Every row gives one point. The points of each table are mixes of a few directions, plus a little noise. Count the directions of each table, and those that both share. Where both have some left over, give the other angles between the two spaces (their principal angles), to ten degrees, smallest first.

First (4 x 2):
[[-20  30]
 [-20  28]
 [ 33 -46]
 [  8 -12]]
Second (7 x 2):
[[ 15   7]
 [ 45  22]
 [  4   3]
 [-71 -32]
 [-20 -10]
 [ 27  14]
 [ -2  -1]]
Directions: first 1, second 1, shared 0; angles 80

First (9 x 6):
[[-51 -16  28 -37 -37  12]
 [ -6  -4  17  10  17  13]
 [ 10   1   8   3   4  19]
 [ 28  13 -43  32  31 -51]
 [-70 -13 -24 -27 -34 -82]
 [  9  -1  19  -1   2  35]
 [ 14   3   1  -6  -8  18]
 [ 39   9   9  -7 -12  52]
 [ 28   8 -15  33  38 -13]]
Second (7 x 6):
[[ 16 -19  -5 -16  10 -35]
 [-18  22 -25  22  -9 -13]
 [  2  -1 -20   1   3 -37]
 [-22  28 -16  26 -13  11]
 [  9 -11  32 -13   2  39]
 [-33  44 -19  39 -21  26]
 [ 48 -62  54 -60  26   6]]
Directions: first 3, second 2, shared 1; angles 90

First (8 x 11):
[[ 27  39  -5 -39  42  25  17 -34 -50  58 -34]
 [-29  -2 -32   2 -52  43 -10  11   3 -47  13]
 [  3  -4 -31   9 -30 -19   1   8  32 -14  26]
 [-10 -12 -37  12 -18   7 -11  -9  31   1  30]
 [-11  22  30  -2  17 -26  14  14  -6   8 -12]
 [-49 -33  40  30   4  17 -25  16  11 -31   6]
 [ 78   0   8 -22  27 -35  17 -14 -23  30 -24]
 [ -8  -8  27   9  11 -12  -3   9   2  -5  -4]]
Second (10 x 11):
[[ 31   2  -6   4  19  34  19   3   8 -15  -9]
 [ 20 -10 -11  13   8  -8   6   6 -10  -4  44]
 [  9   9  20  25  29  65  26  14  -1 -15 -15]
 [-40  -6  14  -1 -10  -9 -19   1  -3 -10  -5]
 [  7 -23  13 -42   6 -11 -21  12  30 -13 -20]
 [-45   2   2  19 -12   2 -10  -7 -13 -21   1]
 [ -7  -1 -19 -11 -19 -35 -12 -14   0   4   3]
 [  1  27 -17  21 -36 -78   3 -18 -46  95  59]
 [ -5   4 -18  -6   7  57   8 -15  27 -68 -70]
 [ 28  -4  23 -22  10 -20  -1  18   7  46  10]]
Directions: first 5, second 5, shared 1; angles 40, 50, 60, 80

First (8 x 14):
[[-29  26  17  38  28  20  -9 -39  10 -21 -22   3   3 -22]
 [  3  -2   7 -21  -1 -19 -24  23 -15  10  -5  12  -5  -4]
 [-13  26  -1  44  29  24 -39 -26   0  -3   2 -40 -56   8]
 [-28   6  26  16  -4 -19 -30 -74 -21   3 -11  -9 -38 -14]
 [ 40 -17  17 -49   2 -20  29  71  15  21  -1  45  52   6]
 [ 32 -10  28  -9   4  -4  53  -9  32  19   6  15  28  15]
 [ 23 -39 -24 -46 -48 -19  51  27  -1   6  20  17  43  11]
 [-29  11 -70  26  -8  37 -32  25 -19 -34  12 -43 -26   1]]
Second (8 x 14):
[[-14   2  -8   4   9  14  19  34  20  23  29  20   0   7]
 [ 10   0   5  -3  -6 -10 -14 -25 -14 -17 -20 -14  -1  -5]
 [ 18  -3   8  -5 -11 -17 -23 -41 -25 -27 -34 -24  -3  -8]
 [ 18  -2   9  -6 -13 -20 -26 -45 -27 -31 -38 -25  -2  -9]
 [-30   4 -14   8  22  31  41  73  47  50  61  43   3  16]
 [-32   5 -15  11  21  34  46  78  47  55  67  45   4  17]
 [ 29  -4  15  -9 -19 -30 -41 -72 -44 -50 -60 -41  -3 -16]
 [  1   0   0   0   0  -3  -3  -3  -3  -3  -4  -3   1  -1]]
Directions: first 5, second 1, shared 0; angles 50

First (11 x 24):
[[ -1   1 -10   6  10   0   3  -2   2  12  -5 -11   5  -4  -1  -2  -3   9
   -6 -11  -4   5 -10  -3]
 [ -6  16  -3   6   9   4   3  11  -5  15   6 -23  -6 -14  -2 -11  16  12
  -10   5   8  25  -3   7]
 [ -1 -34   4   0 -17 -15   1 -24   4 -22  -3  27  11  18  -3  10  -5 -25
   13  13  -7 -27  18  -6]
 [-23 -27  20  19 -26 -36   8 -20 -19 -15  38 -18 -12  -4 -25 -16  74 -27
    8  95  24  44  54  28]
 [  8  29   3 -11   9  19  -4  24  -1   5  -3  -2  -8  -7   8  -2 -11  15
   -4 -22   3   1 -14  -1]
 [  4   9  -7  -3   8   8  -1   5   4   6  -9   1   2  -2   6   2 -15   9
   -4 -22  -4  -6 -14  -6]
 [  2  27   0  -4  10  14  -2  21  -3  11   3 -15 -10 -11   4  -7   3  18
   -7 -12   7  17 -11   5]
 [  8  36 -11  -6  24  24  -3  24   4  23 -13 -16  -4 -14  12  -3 -23  31
  -14 -45  -3   7 -34  -7]
 [  7  49  -1 -10  20  28  -5  36  -2  18  -2 -18 -15 -19   9  -7  -7  31
  -12 -31   6  18 -25   3]
 [-17 -63 -15  27 -10 -42  12 -51   3   0  -2  -5  24  11 -18   1  22 -27
    3  40  -8   3  23   1]
 [ 19 -45  18 -27 -34  -2  -9 -24  12 -57 -14  80  16  46  10  33 -48 -45
   34 -10 -20 -88  18 -25]]
Second (8 x 24):
[[ -6 -23 -20   1   3 -32  13  -1   4 -58  -2  35  13  -1  -6  -4 -11   4
    9 -22   8 -38   2 -10]
 [  6  20  11 -32 -33  12 -25  19  26 -23  27  33 -23  11 -10  22   4  13
   18  -2   7  -8  15  15]
 [ 16  34  34 -27 -36  51 -48  -7  15  52  16  12 -19  15   6  22  14 -14
    8  26 -19  29  11  16]
 [ 13   6  14 -27 -13  20   2  18   0  18   8  -8  -5  28   9  15 -12  -2
    5  13  10 -12  17  -6]
 [-13 -26  12  25  10 -21  40  25  13 -45  -6 -48 -31  -8 -24  29 -28  14
    7 -12   9 -27 -17  12]
 [-19  22   2  12  31  18  -9   5 -27  45   1 -28  12 -24   6 -35  24  -9
  -21  21  -4  36  -7   1]
 [ 10 -15 -52  30  25 -41  23 -43 -21  11 -27   3  40 -15  17 -42  17  12
  -24 -22   3  28 -10 -21]
 [ -7 -17   0  18  14  -7   5 -16 -10  -2 -16   0  14  -7   2  -7  -7 -18
   -3  -1 -13  -9  -9  -7]]
Directions: first 3, second 6, shared 1; angles 30, 80

First (10 x 32):
[[-16 -41  28  36 -22  -8  38  -4 -11 -12  10 -33 -29 -16 -27   0  16  60
   -3 -27 -10  -9 -35   1   6   1   8  -4 -28  12  33 -15]
 [ 57 -24 -29  30 -16  -6  18 -14   6 -27  47  36 -19  -4 -28 -10  57  75
  -39 -40  -5  33 -51 -23  32  42  10  24 -64 -57  19  24]
 [ 13  -9  -4  11  -5  -4   8  -4   0  -8  12   7  -8  -3 -10  -3  16  24
  -11 -13  -2  10 -16  -7   8   9   3   7 -19 -15   9   4]
 [-59  21  32 -27  12   3 -12  16  -7  28 -46 -39  15   4  23   8 -57 -70
   38  37   5 -31  48  22 -31 -43 -10 -24  62  61 -17 -25]
 [ 65  42 -63 -31  24   9 -43  -4  19  -1  16  75  29  21  21  -7  16 -35
  -22  10  10  36  14 -18  14  30  -4  25  -5 -59 -37  40]
 [ 69  20 -55 -11  10   5 -24  -9  19  -9  30  67  14  11   2  -8  32   3
  -32  -9   4  37 -12 -22  22  36   0  26 -29 -64 -18  36]
 [-75   8  47 -19   8   1   0  15 -12  26 -48 -58   7  -3  19  11 -57 -59
   45  35   2 -42  45  29 -34 -48  -8 -31  60  72  -6 -36]
 [  0 -24  10  22 -12  -4  19  -5  -3 -10  11 -12 -16  -9 -17  -1  15  38
   -5 -18  -7   2 -23  -3   7   5   6   1 -20   0  20  -3]
 [-37  23  16 -27  15   5 -17  11  -3  21 -33 -18  18   5  25   7 -42 -62
   27  30   4 -19  41  15 -23 -28  -8 -17  49  37 -18 -14]
 [-18 -18  18  14  -9  -4  18  -1  -7  -5  -1 -24 -14  -6 -10   1   1  22
    5  -9  -5 -11 -11   6  -1  -5   2  -6  -6  15  16 -11]]
Second (8 x 32):
[[-23 -23  66  34 -59 -20  20 -15  -5  -2  44 -77 -51 -36 -53 -26  10  22
  -80 -39  34 -17  -7 -32  -6   5  -2   5 -10  18  44 -18]
 [ 10  15 -33 -20  31  11 -13   8   3   3 -24  38  27  18  28  13  -8 -18
   41  22 -16   8   7  16   1  -4   0  -3   9  -7 -24   9]
 [  5  37 -40 -42  46  16 -33  14   6  14 -41  47  45  28  48  17 -28 -59
   55  44 -13   5  33  24  -8 -15  -5  -7  35   1 -45  10]
 [ 16  -3 -31  -3  21   8   2   4   1  -7 -12  35  15  13  15  12   9  17
   33   6 -20  12 -14  12   9   5   5   0 -12 -15 -10   9]
 [  1   1  -3  -2   3   1  -1   1   0   0  -2   3   2   2   2   1  -1  -2
    3   2  -1   1   1   1   0  -1   0   0   1   0  -2   1]
 [ -6 -19  28  23 -28 -10  16  -8  -3  -6  24 -33 -27 -17 -28 -11  13  27
  -36 -24  11  -5 -14 -15   2   6   2   4 -15   3  26  -7]
 [ 27  13 -66 -25  54  19 -12  13   4  -4 -38  76  45  33  46  26   0  -3
   77  31 -37  19  -5  30  10   0   4  -4  -2 -22 -37  19]
 [-29 -22  78  35 -67 -23  20 -17  -5   1  49 -90 -57 -41 -59 -31   7  17
  -94 -42  42 -22  -2 -37  -9   3  -4   5  -6  23  49 -22]]
Directions: first 2, second 2, shared 1; angles 60

First (10 x 32):
[[ 29   8  18  16  16 -22   6  -3  15  -9  -3  37   8  -2 -21  -3 -21 -10
   21  17 -13  -2  15  10  -7  17   6  -8  24 -12  -8 -12]
 [-20  29  -4  14   4   9   8  32 -24 -33  36 -11 -36  22 -18  24 -16 -14
   -6  -5  -6   8  17  35  12   2  25 -27  37 -25  26   1]
 [ 14 -13   0  15  13 -19  -2 -10 -12   4  -6   3 -11  -5 -10 -25   3   9
    4 -15   7  -5   0  13  18  -2  17  -5   9   3   5 -15]
 [ 12  23  -6   0   5   7   3  10  13   3 -21  22  40   8   6   8 -25   1
   10  30   7  -1 -19 -37 -34  21 -13  34 -21 -13 -44  10]
 [-17 -22   6 -14 -15   3  -1  -6  -6   0  18 -22 -29  -6   1   2  24  -8
  -10 -19  -7   3  16  26  18 -18  -4 -23   7  15  31  -1]
 [ 18  29  13  21  15 -11   8  11   7 -22  10  31   6  10 -23  15 -31 -14
   15  24 -12   4  16  10 -12  21  10 -10  31 -24  -6  -6]
 [-28 -83 -23 -71 -48   9   0  -1 -46  41  -7 -83 -34 -13  46 -36  75 -18
  -23 -76  41  -7 -28  16  38 -40 -36  32 -75  51  -1  18]
 [-43  46   2  18  -3  42 -14  -8  39 -16  19   5  15   4   4  50 -14  30
  -26  41 -32  11  10 -33 -25  -7   3 -32  23  -9  34  11]
 [ 18 -14 -16  34  27 -23  -9 -19 -17  12 -24   4  -4 -10  -4 -46   1  40
   -1 -20  20 -11 -18  -6  25  -4  32   6  -1   3   0 -21]
 [ 13  -8   9 -31 -17   3   2  -9  30  21 -22  16  43  -8  17   7   2 -16
   11  25  -1  -3 -12 -34 -34  10 -40  32 -35  11 -38  14]]
Second (10 x 32):
[[ 35   5  11 -26 -12   0   5  28  15  30   5   9  25  10   2  37 -19 -38
   44  18 -13  11  -5   4 -23  29 -52  12 -19  10 -19  25]
 [ 50 -14  16 -13 -13 -12  11  -1  10   6   4  19 -13   6 -25  -1  -3 -47
   18 -10 -14   4   5  26   3  13  -1  27   0  -5   9  24]
 [ 38   5   1   7  -8  -3  16  -4  -4 -25 -11  29 -15  19 -34 -25  -6 -30
  -15 -19   4  -5  -4  -5   5   0  39  54  -3 -30   4  25]
 [ -8   5   9  -7  -8   7  -2   8   8   5  12  -3   2   3   2  21   3  -2
    7   5 -13   6  11   2  -4  -3 -20 -21   3   9  17   4]
 [-95  22 -29  35  20  27 -18 -28 -10 -35 -10 -26   5 -14  32 -18  16  87
  -67   9  21 -14  -5 -51   2 -39  44 -33  11  -8   3 -37]
 [ 25  -1  19 -24 -21   8   3   3  32  17  14  10   5   2  -9  35  -4 -38
   20  16 -29  12   8  11 -17  12 -33   6  -3   7  13  29]
 [-13 -21 -10  17  31 -37  -5  18 -53  11  -3 -28 -15 -10  15 -35   8  34
   20 -31  31  -8   1  31  35  -3   1 -44   9  20 -13 -52]
 [  3  20  23 -22 -28  23   3  18  29   6  22   9   5  16 -10  47  -3 -27
    9  11 -35  15  21  -4 -20   1 -37 -14  -1   7  35  33]
 [ 21  -4 -14  12  20 -26   7  22 -41   1 -18   0   1   9  -1 -33 -11   3
   19 -23  34  -9 -17   6  14  13  10  19 -11  -6 -37 -17]
 [-53 -17 -26  23  17  12 -19 -64  15 -15 -13 -20   1 -39  29 -26  18  58
  -55  22  14 -13 -16 -19   5 -24  47  -6  13  -5 -13 -34]]
Directions: first 5, second 5, shared 2; angles 30, 50, 80

First (10 x 32):
[[-12  -8 -14  28 -24  15 -41  -2   8   4  -4  -9  52  12 -34  45 -43  17
   -2 -11  44  -5  -9  -7 -56   7  15 -45  34  -8 -12 -56]
 [-15  -4   1  17 -35  17 -34  -5   9 -10  11   2  52   5 -34  39 -31  17
  -23 -18  32  -4  -8 -12 -60  20   8 -43  22  -4  -9 -65]
 [  6  22  50 -56  -7  -7  57  -8  -2 -40  41  42 -60 -29  35 -61  75 -15
  -59 -12 -77   4   8  -5  44  31 -30  52 -68  18  26  25]
 [ 14   4   2 -20  32 -15  33   4  -8   7  -7   0 -48  -7  31 -37  32 -16
   18  16 -33   4   8  10  55 -15 -11  40 -23   5   9  61]
 [ -9  12  34 -19 -35   9   6  -9   7 -35  36  28   7 -14  -6  -5  20   5
  -57 -24 -23  -3  -2 -13 -24  37 -12  -4 -24   6   9 -42]
 [ 19  -6 -28   4  55 -19  20  11 -11  36 -38 -25 -41   9  28 -23   6 -16
   64  33  -3   5  10  20  60 -46   4  34   5  -3  -2  81]
 [ -9 -10 -21  28  -9   9 -33   0   5  13 -13 -17  42  14 -26  38 -41  12
   18  -1  43  -3  -6  -2 -38  -6  17 -35  35  -9 -13 -31]
 [ -3   1   3  -1  -3   3  -3  -1   1  -4   2   2   3  -1  -2   3  -1   1
   -4  -2   0   0   0  -1  -5   2  -1  -4   1   0  -1  -6]
 [ -6  -9 -20  25  -3   5 -30   2   3  13 -13 -17  33  13 -20  32 -35   9
   20   1  37  -3  -6   0 -28  -8  14 -28  31  -6 -13 -21]
 [ 15  -1  -5 -10  32 -15  24   5  -8  13 -15  -6 -38  -1  26 -29  20 -14
   28  20 -20   4   8  10  49 -20  -4  34 -11   3   5  56]]
Second (11 x 32):
[[-17  10  14   7 -11  -7  -2  -9   1  -2  20   4  14  -5 -20  16   5   5
  -21 -12   7  -8   0  -6 -21  24   4  -7  -2   5   5 -33]
 [-24   8 -28  53  49 -40 -11   6 -17  39  -2 -33   8   5 -32  49  -3 -26
   47  -2  50 -27  16  -2  -4 -19  35   1  33  20   3  11]
 [-19   1 -25  43  41 -39  -4  -6  -5  60 -22 -50  12  12 -28  28 -19  19
   53  29  41 -14   3  11  14  -2  22  -4  31  -5  -1   7]
 [-21   3   7  13  -8 -20   3 -17  13  30   1 -25  24   3 -29  12 -14  48
   -6  19  11  -4 -13   6  -5  43   3 -15   5 -16   3 -35]
 [ 33 -12 -25 -11  28  21  -1  24 -15 -14 -22  11 -36   4  40 -20   7 -52
   38  -7  -8   9  13   3  24 -67  -1  24   2  12  -6  70]
 [ 19  -1  50 -67 -73  57   7  -2  14 -84  35  72  -6 -19  31 -43  25  -2
  -95 -37 -62  21 -10 -18 -28  28 -39  -3 -48  -2   5 -41]
 [-33  11   3  32   4 -33  -3 -15   6  35  10 -29  28   1 -41  33 -10  31
    0  10  27 -16  -4   1 -12  38  14 -15  14  -3   5 -41]
 [  5   5 -10   5  16   8  -9  15 -18 -27  14  20 -13  -7  10  14  17 -59
    6 -32   9 -12  19 -11 -12 -38  11  10   2  30   3  24]
 [-13   3 -13  24  22 -20  -3   1  -5  22  -3 -21   5   5 -16  20  -4  -5
   23   5  22 -12   3   4   2  -5  14  -2  14   6   0   3]
 [ 34 -13  33 -69 -62  53  15  -3  21 -55   1  45 -11  -5  43 -64   6  27
  -60   1 -65  35 -20   1   3  19 -44  -2 -43 -27  -4 -12]
 [ 33 -19  -9 -31  -2  23  11   5   5   0 -36   4 -23  10  39 -44  -9  12
   20  27 -28  27  -8  16  35 -25 -19  12 -11 -24 -10  43]]
Directions: first 2, second 3, shared 1; angles 50
